Every row gives one point. The ring and each string are closed loops that go straight from each point to the next, and from the last back to the first. Before rounding, they use only three directions, however many columns there are. Count how often each string passes through the ring. Passing back the other way cancels.

Ring:
-36  -1  -1
-3  16  27
38  5  9
40  -7  -15
5  -11  -52
-28  -7  -37
String, 28 rows:
-7  -24  -18
-33  -31  -46
-43  -7  -53
-32  20  -47
-10  4  -20
-17  -15  -11
-39  -23  -19
-47  -1  -44
-25  19  -52
-1  3  -20
-5  -19  -19
-2  -25  -53
21  -5  -81
37  -22  -59
25  -32  -17
38  -27  -13
62  -26  -5
48  12  -13
34  14  -11
16  -8  -2
31  -23  9
57  -16  3
56  10  -22
20  15  -25
17  -2  -22
23  12  -47
18  2  -68
3  6  -37
Times through: 4
String (29 x 3):
-18  -23  -32
-13  -12  -22
-20  16  -38
-38  12  -36
-30  15  -24
-63  0  -4
-49  -13  15
-25  -16  15
-33  -14  33
-32  13  43
-16  -3  42
-3  -11  21
5  14  6
17  35  15
33  38  31
31  39  3
43  36  5
62  18  14
54  -20  15
25  -24  2
13  -12  -7
26  9  -27
39  11  -47
20  9  -36
24  2  -57
18  -24  -70
1  -36  -36
-3  -22  -25
-5  -18  -19
Times through: 3

Ring (10 x 4):
-29  10  14  39
-35  -8  10  18
-27  -19  8  -7
-15  -16  13  -25
7  2  26  -40
23  16  28  -34
38  24  13  -3
38  25  -4  30
23  25  -8  54
-9  22  7  55
String:
7  21  11  27
5  34  10  56
-8  35  9  74
-16  16  -5  72
-5  9  7  23
-27  20  29  24
-50  10  30  28
-42  -15  2  28
-55  -28  5  12
-26  -26  -8  8
-6  1  9  5
-12  7  27  -13
-19  -25  22  -55
-3  -25  14  -58
10  -11  7  -30
17  12  44  -68
26  30  57  -67
41  22  26  -40
17  5  -1  9
16  23  22  0
41  34  14  10
64  21  -33  52
35  15  -20  48
20  13  -11  41
Times through: 4

Ring (10 x 6):
-30  32  6  22  -11  -18
-23  45  13  2  2  14
-7  42  4  -15  16  37
5  31  -6  -18  25  42
20  8  -28  -16  28  35
25  -15  -53  -11  0  15
17  -22  -65  -6  -35  -4
4  -19  -63  3  -58  -22
-15  -6  -41  20  -54  -39
-27  12  -13  29  -31  -37
String:
5  -18  -49  15  -24  -25
1  -25  -63  16  -56  -38
-8  -26  -69  17  -87  -50
-9  -15  -41  30  -33  -44
-10  -3  -30  23  -22  -30
-22  -8  -28  42  -34  -57
-36  4  -21  43  -56  -63
-30  16  -16  23  -48  -35
-16  19  -21  2  -38  -7
-29  29  -7  12  -39  -17
-49  43  28  42  -6  -36
-40  42  32  40  21  -25
-22  30  12  23  18  -9
-8  18  -18  1  -12  3
-17  39  -3  -10  -19  18
-17  47  1  -18  -17  29
-8  29  -14  -12  -18  19
-5  21  -20  -9  -17  14
-2  14  -17  3  6  7
7  30  2  -11  50  42
15  27  -4  -19  52  52
13  11  -15  -3  42  26
8  10  -25  -7  8  18
13  10  -34  -21  -4  30
31  -3  -47  -28  12  41
13  4  -44  -21  -21  23
2  6  -30  -1  -11  4
21  -19  -45  7  16  -1
14  -13  -47  1  -7  -1
3  3  -41  -8  -31  4
4  -1  -50  -13  -49  3
2  -4  -43  0  -31  -6
Times through: 0
String:
-12  28  -2  5  7  8
-9  31  -11  -11  -14  19
-9  49  4  -25  2  45
3  51  13  -28  45  65
8  36  -11  -32  14  55
3  17  -25  -14  -8  22
10  6  -23  0  21  14
33  -11  -34  -3  59  27
43  -22  -57  -19  31  34
32  -20  -64  -19  -7  21
39  -40  -81  -11  -12  6
16  -21  -52  7  -8  -9
0  4  -32  1  -18  -1
6  -18  -50  13  -25  -23
1  -30  -71  14  -72  -43
-10  -13  -62  7  -89  -37
-16  -4  -46  12  -73  -36
-27  -6  -32  38  -55  -60
-24  0  -13  47  -10  -53
-11  8  -16  20  -3  -17
-19  22  -15  7  -30  -9
-42  45  18  24  -21  -21
-28  42  2  1  -27  3
-8  18  -17  2  -12  3
Times through: 0
